Every row gives one point. Each copy is the shape, with its points in the same order, turned, moved and blurred by noise. Say if it was mirrored as well.

Shape:
array([[-92, -11],
       [ 11,   6],
       [ 60,   5],
       [ 57, -38],
       [-53, -11],
       [ 60,   2],
       [ 21,  -6],
       [ 52,   1]])
Copy 1:
array([[-82,  -8],
       [ 30,   0],
       [ 79,  -6],
       [ 71, -52],
       [-43, -12],
       [ 71, -17],
       [ 36, -11],
       [ 75,  -2]])
Copy 1 is: only turned
Copy 2:
array([[-77, -40],
       [ 11,  19],
       [ 57,  37],
       [ 67,  -3],
       [-42, -25],
       [ 58,  29],
       [ 26,  10],
       [ 52,  29]])
Copy 2 is: only turned

Shape:
array([[-50, -92,  32,  -3],
       [ 49,   5,  15, -33],
       [-59,  -5, -19, -68],
       [-49, -13,  16,  13],
       [ 23,  25, -29, -81],
       [  5, -64,  -5, -65],
       [ 49,  25,  62, -44],
       [ 60,  21,  39, -14]])
Copy 1:
array([[ 16,  62,  66,  57],
       [ 32, -16, -18, -27],
       [-27,  79, -32,  11],
       [-17,  16,   6,  57],
       [ -8,  27, -56, -58],
       [ 24,  64,  23, -30],
       [ 69, -19, -49,  -8],
       [ 52, -39, -27, -17]])
Copy 1 is: only turned
Copy 2:
array([[ 49,  79, -12,   0],
       [ 27, -50,  42, -12],
       [ 19,  20, -30, -90],
       [-14,  35, -23, -15],
       [ 35, -65,   8, -80],
       [ 84,  11,   5, -42],
       [ -1, -32,  80, -25],
       [ -5, -45,  59,   3]])
Copy 2 is: mirrored
Copy 3:
array([[ 26,  -5, -15, 120],
       [ 44, -30,  23, -14],
       [ 31,  73,  35,  44],
       [ -2,  22, -31,  53],
       [ 43,  24,  68, -21],
       [ 49,  -8,  59,  64],
       [ 86, -30,  -6, -25],
       [ 48, -48,  -5, -27]])
Copy 3 is: only turned
Copy 4:
array([[-31,  49, 105, -20],
       [-11,  39, -35, -11],
       [-16, -16,  28, -94],
       [ 33,  12,  62, -25],
       [-25,  -7, -55, -64],
       [-71,  31,  23, -38],
       [ 16,  86, -48, -26],
       [ 18,  67, -44,   6]])
Copy 4 is: mirrored

Shape:
array([[-14,  32,  -2,  10, -49,  32, -48, -10],
       [ 31,  32,  24,  51, -11,  -2, -22,  20],
       [-13, -34,  25, -23,  42, -28,  34,  52],
       [-41,  11, -71,  68, -22,  28,  18,  -3],
       [ 27, -27,  -7, -70,  55, -16, -14,  46],
       [ 68, -62,  39, -26,  64,  19, -14,  23],
       [-17,  67, -21,  38,  -3,  -8,  -7, -21],
       [-20, -48, -26,   0,  32, -41, -21, -13],
       [-48,  31, -44,  24, -50,   8,  60, -88],
       [ 32, -25,  19, -47,  32,  33, -19,  59],
       [-16, -29, -88,   9, -71, -65,  71, -36],
       [-70,  -3, -19,  38, -80, -10,  25, -46]])
Copy 1:
array([[ -58,    8,  -30,   13,  -25,  -17,    1,  -13],
       [  -5,   33,    1,   32,   28,    1,   20,  -33],
       [  43,  -44,   51,   13,   44,   -3,  -19,   47],
       [ -72,   21,   53,  -64,    6,    9,   -6,  -29],
       [  41,  -71,   16,    9,   36,  -65,   16,   45],
       [  98,  -59,   16,   16,    2,  -38,   23,  -16],
       [ -75,   -6,    5,    3,   41,   18,   16,  -33],
       [  10,  -45,    3,  -54,   24,   14,   32,   34],
       [ -87,  -25,  -17,  -70,   28,   44,  -73,  -48],
       [  47,  -43,   30,   33,   -4,  -72,    4,   17],
       [ -36,   12,  -16, -121,   81,   10,  -72,   17],
       [ -71,   17,  -20,  -56,   -2,   58,  -58,    6]])
Copy 1 is: mirrored
Copy 2:
array([[  -5,    6,   -3,   -2,  -54,   -2,   32,   34],
       [  13,   28,  -41,  -13,    3,  -43,   -2,   17],
       [  35,   10,   60,  -20,   89,  -23,  -16,   20],
       [-100,   -3,   10,  -41,   -8,  -30,    2,   21],
       [  57,   21,   88,   21,   38,  -21,  -36,  -18],
       [  81,  -43,   41,   33,   42,  -61,  -46,  -19],
       [ -48,   42,  -20,    9,    2,   -5,   27,    8],
       [  -2,   -5,   67,  -17,   37,  -39,   37,  -37],
       [ -95,  -32,  -15,  -22,   17,   64,   46,   -3],
       [  63,   -5,   63,   23,   12,  -33,  -49,   26],
       [ -69,  -10,   33, -106,   25,   58,   11,  -62],
       [ -63,  -23,    1,  -75,    2,   32,   70,   24]])
Copy 2 is: only turned
Copy 3:
array([[ -1,  -7,  10, -33,  42,   9, -66,   9],
       [ 15,  -6, -30, -26,  21, -34, -15, -33],
       [  2,  62,   2, -12,  43,  -4,  83,  14],
       [-33,   3,  58, -87, -23,   9, -15, -28],
       [ 21,  86, -12, -17,  47, -47,  43,  74],
       [  7,  82, -94, -38,  28, -14,  44,  56],
       [-13, -45,  34, -48,  12, -35, -14,  -6],
       [-74,  51,   9, -22,  25, -24,  20,  34],
       [-43, -64,  71, -34, -41,  50,   1,  25],
       [ 48,  80, -38, -38,  56, -14,  15,  43],
       [-51,  33,  93,  22, -82,  24,  13,   7],
       [-56, -24,  67, -11,  -4,  63, -20, -19]])
Copy 3 is: only turned
Copy 4:
array([[  3,  -4, -16,  15,  -7,  30,  42,  53],
       [  5, -15, -47,  32, -37,   7, -16,   0],
       [  0,  57, -50,  20,  46, -29,  -4, -74],
       [-16,  21,  16,   6, -39,  84,  58, -38],
       [ 56,  79, -39,  -9,  50, -31, -27, -29],
       [ 65,  68, -10,  66,  10, -54, -46, -24],
       [  1, -33, -15, -28, -36,  25,  37, -11],
       [ 27,  13,  20,  16,  59,  20,  -8, -51],
       [-65, -10,  73, -34, -22,  17,  73, -12],
       [ 50,  82, -49,  39,  15, -29,  -6,   1],
       [-98,  35,  65, -43,  21,  69,  -3, -35],
       [-79, -15,  30,  11,  18,  50,  65,  -6]])
Copy 4 is: mirrored

Shape:
array([[ -20,   98,  -23,  -85,   14,   52,  -35,    7,   -2,  -45,   28],
       [   4,  -14,   19,  -12,   41,   59,  -15,    7,  -55,   10,   51],
       [  22,   38,  -10,  -13,   -3,   32,   67,  -14,  -23,   51,   38],
       [   8,   18,  -11,  -25,  -13,   26,   61,  -11,  -51,   13,   17],
       [ -13,    7,   62,  -47,  -24,   10,   14,   23,  -57,   43,    9],
       [ 109,   17,  -45,   22,   -1,   30,  -27,   53,   36,   48,  -35],
       [  28,   18,   38,  -24,   -9,  -17,   20,  -29, -112,    2,   39],
       [  42,  -13,  -49,   30,  -10,   38,  -62,  -11,   49,    4,  -34],
       [ -35,   68,  -66,  -54,   88,    4,  -10,  -10,   19,   26,    4],
       [ -12,    9,  -67,  -59,   11,   47,  -43,   21,  -35,  -22,    7],
       [  86,   -6,  -44,   78,  -51,  -20,   11,   80,   72,  -28,  -10],
       [  33,  -26,  -35,  -62,  -20,    3,   14,  -16,  -61,   18,   68],
       [   5,   20,  -37,  -45,   30,   31,  -29,   -8,   73,  -14,    3],
       [  28,   65,  -56,  -15,  -10,   31,  -70,  -17,    1,  -54,   -1],
       [  37,  -18,    6,    0,  -54,  -11,    7,   13,  -48,   38,   92],
       [  56,   -8,    5,  -46,   28,   17,   20,   -9,  -30,    8,   19]])
Copy 1:
array([[ 58,  68,  17, -18,  65,  60,  28,  57, -47, -54,  62],
       [  6, -19,  19,  12,  17,  91, -13, -32,   3, -88,  13],
       [-18,   9,  27,   4, -17,  36,   9, -22,  33,  -8,  80],
       [  4,  12,  11,   1, -23,  26,  39, -48,  14, -35,  44],
       [  3, -71,   8, -25,  12,  29,  35, -46, -30, -54,  57],
       [-11,   8,  68,  69,  20,  46, -55, -30, -75,  59,  14],
       [ 19, -33, -22, -22, -75,  57,  22, -28, -25, -68,  46],
       [-13,  26,  57,  44,  44,   5, -53,   4, -55,  -4, -50],
       [-44,  60, -45,  13,  74,  73,   6,  61, -12, -20,  45],
       [ 49,  50,  -2,  52,  53,  41,  12,  -3, -47, -54,  16],
       [ 54,  15,  45,   1,  15,   3, -77, -64, -28, 109, -42],
       [ 54, -22,  -6,  66, -33,  39,  10,  -7,  23, -56,  43],
       [ 13,  31,  25,  13,  83,  39, -15,  56,  -8,   0,  -2],
       [ 53,  67,  32,   1,  18,  15, -29,  44, -79, -34,  -3],
       [ 53, -53,   3,  25, -28,  13, -50, -42,  16, -37,  50],
       [  1, -25,  20,  34, -18,  91,  22,  -2,  -5, -15,  20]])
Copy 1 is: only turned
Copy 2:
array([[  78,   18,  -12,    1,  -19,   37,    6,  -39,   73, -113,   11],
       [  18,   50,  -19,   33,  -70,   48,  -15,   -3,  -19,  -13,    8],
       [ -27,  -11,  -12,  -56,  -40,   44,  -28,  -20,   15,    1,    3],
       [  -5,  -20,   -8,  -36,  -20,   39,  -15,  -18,  -14,  -21,   16],
       [  -8,   -6,  -77,  -14,  -39,   36,    9,  -19,  -55,  -49,  -30],
       [  48,  -84,  -27,   33,  -50,  -24,  -12,   36,   71,   52,  -39],
       [ -21,    5,  -62,    1,   23,   94,  -20,  -10,  -42,  -18,   25],
       [  23,  -32,   44,   61,  -20,  -26,   14,   46,   54,   -1,  -46],
       [  -5,   21,   -6,   11,  -40,   -3,   55,  -67,  103,  -39,   45],
       [  71,  -15,   18,   53,  -37,   25,   38,  -22,   14,  -60,   36],
       [  57,  -87,   35,   35,   20,  -10,  -36,  -26,   28,   82, -114],
       [  18,  -16,   -2,  -11,  -26,  104,   40,    3,  -25,    7,   25],
       [  51,   22,   26,   13,  -21,   -7,   43,   -7,   86,  -28,  -35],
       [  56,  -21,   22,   67,   23,   36,   -5,   12,   78,  -64,   -7],
       [  -5,  -30,  -19,   10,  -38,  121,    1,  -12,  -35,   22,  -54],
       [  29,   12,  -41,  -16,  -13,   41,   11,   13,    4,   21,   19]])
Copy 2 is: mirrored

Shape:
array([[-76,  16,   0, -56, -49, -45, -32, -72, -14, -14, -23, -18],
       [ -8, -19,  32,  47,  60,  -3, -44, -65,  -4,  -4, -34, -56],
       [ 12, -20, -16, -61, -24,  16, -44, -47, -50, -15,   3,  -2],
       [-52,  65,  35, -11,  25, -49,   0, -32, -17, -21,  12,  31],
       [-65,  44, -55,  22, -14,  48,   4, -77, -54, -16,   6, -50],
       [-44,  32,   2,  52,  47, -18,  34,  30, -43, -24, -52,  -2],
       [ 44,  10, -34,  14, -51,  21,  -7, -14, -18, -40,  28,  30],
       [-65,  42, -66,  44,  -9,  26, -63, -34,  26,   8,  16,  43],
       [ 30,  18,  34, -29,   0,  35, -66, -29,  37,  38, -24,   5],
       [-79,  -8,   6, -48, -52, -32,  33, -37, -38, -40,  54, -12],
       [ 28,  45, -11, -39,  17,  15,  10,  32,  48,  27,  50,  54],
       [-40,  48, -71,  49,  23, -33, -36, -53,   4,  46,   8, -24],
       [ -8,  40,  55,  30, -24, -74,  -6,  28,  55, -50, -12, -42],
       [ 54, -60,  46,   5, -16,  46, -54,  19,   6,  34, -22, -62],
       [ 42,  -4,  55, -42,  26, -23,  41, -11,  63, -55, -44,  49],
       [-27,  51, -67, -42, -12, -39, -74,  27,  32, -62,  52,   3]])
Copy 1:
array([[  11,    3,   72,   38,   24,  -30,  -91,   57,   35,  -28,  -17,
          36],
       [ -84,   31,   90,  -18,   21,   -1,   23,  -17,   -6,  -10,   -7,
          87],
       [ -40,  -30,   56,   27,   21,   39,  -68,   15,  -14,  -19,   22,
          -4],
       [ -24,  -43,   15,   12,   -7,  -86,  -44,   25,   14,   21,  -23,
          68],
       [ -97,   12,   36,   36,  -27,  -11,  -45,   45,   -1,  -74,  -73,
          25],
       [ -21,  -46,   32,   24,  -63,  -32,   50,  -25,   32,   -1,  -49,
          66],
       [ -42,    0,  -14,   53,    2,   16,  -18,    8,  -40,   20,    7,
         -15],
       [ -57,   41,   55,   -9,  -29,  -80,  -29,   26,  -33,   11,  -44,
         -49],
       [  -3,    8,   43,  -46,   34,  -23,  -29,  -36,  -58,  -29,   34,
          15],
       [ -19,  -14,  -17,   42,   -3,    5,  -87,   62,   76,   -3,  -12,
          23],
       [  -7,  -41,  -51,  -45,   -1,  -40,  -59,  -50,  -48,   50,  -25,
         -12],
       [ -45,   33,   71,  -19,  -21,  -35,  -22,   33,  -37,   22, -103,
          15],
       [  39,   -3,  -10,   10,   70,  -63,   48,   15,   24,   33,  -27,
          69],
       [   7,   18,   40,  -49,   39,   67,   29,  -29,  -22,  -36,   52,
          16],
       [  20,  -10,  -18,   54,   35,  -47,  -22,  -92,   -8,   34,   52,
          67],
       [ -20,  -46,   24,    4,   61,  -61,  -40,   23,   13,   46,  -63,
         -71]])
Copy 1 is: mirrored
Copy 2:
array([[ -15,   17,  -12,   31,  -69,  -14,   42,  -60,   14,  -56,  -21,
          64],
       [   9,   19,   -2,   17,  -70,   30,   -1,   17,   34,   58,   57,
          -4],
       [ -24,    7,   22,  -40,  -54,   21,  -39,  -32,   -6,  -26,  -22,
          64],
       [   7,  -29,  -22,   49,  -24,  -53,   -7,   18,   43,  -58,   18,
          34],
       [ -15,   23,   10,  -14,  -90,   -8,   -3,  -32,  -56,  -70,   77,
         -19],
       [ -62,    1,   -4,   10,    9,  -47,   20,   40,   36,  -15,   77,
         -20],
       [  -2,  -43,   49,  -46,   15,   12,  -24,  -19,  -56,  -31,    7,
          29],
       [  30,  -29,  -23,  -14,   -3,  -13,  -23, -100,    9,  -46,   51,
         -37],
       [  -7,   -4,   -4,   35,  -19,   25,  -77,  -48,   12,   41,  -29,
          14],
       [   7,   12,  -20,  -17,  -42,   -8,   56,   16,  -30, -113,  -29,
          51],
       [  -4,  -35,  -51,    8,   62,  -12,  -90,   -2,  -28,  -28,  -18,
          28],
       [  32,   31,  -31,   22,  -13,  -11,  -18,  -60,   -9,  -20,  108,
          22],
       [ -15,  -43,   -2,   96,   30,   34,   58,   31,    3,   -8,   14,
          25],
       [ -27,   41,   23,   -6,    3,   92,  -31,   -1,  -11,   67,  -36,
         -11],
       [ -48,  -91,  -39,   19,    8,  -37,   -4,   38,   -5,   53,  -45,
          61],
       [ -12,  -68,  -41,    9,   24,   66,  -18,  -65,   11,  -97,   34,
          65]])
Copy 2 is: only turned
Copy 3:
array([[ -11, -101,   -3,  -57,   25,  -63,  -12,  -65,   42,   -8,   13,
          24],
       [  14,  -34,   15,  -56,   12,   -8,  -24,  -10,   -9,  -43,  -85,
         -64],
       [  15,  -60,    3,   -8,   55,    1,  -21,  -37,   45,   60,  -27,
          32],
       [ -24,  -39,   38,  -15,   38,  -10,  -21,  -65,   59,  -46,   52,
         -37],
       [  14, -118,   21,   37,   58,  -60,  -31,   15,  -14,   18,   14,
         -57],
       [  13,   -4,   35,   36,  -17,  -22,  -16,  -82,    6,   -8,   14,
         -96],
       [  19,  -33,   37,   64,   19,   12,   -7,    4,   48,   16,   -1,
          41],
       [ -19,  -39,   31,   35,   48,  -81,   53,   27,   68,  -18,    2,
         -36],
       [ -21,   -3,   25,  -42,   66,   12,   59,  -22,    2,  -10,  -37,
          25],
       [ -24,  -87,  -19,  -18,  -17,  -21,  -59,  -33,   59,   35,   55,
           9],
       [ -29,   14,  -15,   31,   52,   50,   70,  -20,   55,    0,   56,
           3],
       [   1,  -49,  -39,   38,   61,  -66,    5,   -4,   37,  -60,  -25,
         -60],
       [ -47,  -45,   23,    9,  -68,   25,   15,  -65,   12,  -90,    2,
           9],
       [ -27,   19,   -7,  -19,   -1,   33,   16,   -6,  -56,   26,  -91,
          29],
       [  52,    3,   31,  -55,  -35,   77,   44,  -69,   44,  -19,   31,
          16],
       [ -57, -107,    0,   64,   20,    1,   58,  -46,  121,   -7,  -12,
           9]])
Copy 3 is: mirrored
Copy 4:
array([[  51,  -67,  -43,  -42,  -21,   15,   37,   27, -115,   30,  -39,
         -24],
       [  31,   23,  -64,   27,    6,  -23,   75,   48,    5,   -4,  -60,
         -20],
       [  41,   11,  -13,  -59,  -22,  -10,   11,  -37,  -50,   25,  -10,
         -29],
       [  61,  -61,   31,  -52,   11,   -3,   34,   85,  -29,    5,  -21,
          17],
       [  78,  -43,  -34,   11,  -18,   14,    5,  -11,  -15,   52,  -64,
          59],
       [  36,  -68,   16,    6,   21,   19,   30,   42,   60,   18,  -64,
         -44],
       [  40,  -19,   -9,  -47,    1,   19,  -66,  -20,   11,  -12,   11,
           2],
       [ -27,  -59,  -32,  -55,  -17,  -25,   -1,   11,    3,   35,  -56,
          75],
       [   0,   45,  -31,  -55,  -55,  -64,  -18,   60,  -15,   -5,  -35,
         -40],
       [  66,  -64,    6,  -25,   -6,   64,   10,   17,  -91,   45,   29,
           2],
       [ -32,   23,   69,  -49,   -8,  -30,  -56,   60,   -5,   16,  -11,
          16],
       [   1,  -50,  -28,   10,   23,  -68,   19,    6,  -23,   -6,  -86,
          61],
       [  14,  -55,  -49,  -11,   73,   -6,  -29,  119,  -19,  -22,  -13,
         -63],
       [   3,   60,  -70,   21,  -41,  -42,   -8,   18,   10,   18,   14,
         -99],
       [  -3,   19,   31,  -77,   -4,   58,   10,  100,  -14,  -53,  -32,
         -74],
       [ -13,  -46,   -7, -103,   98,  -20,  -43,   14,  -42,   45,  -33,
          10]])
Copy 4 is: mirrored
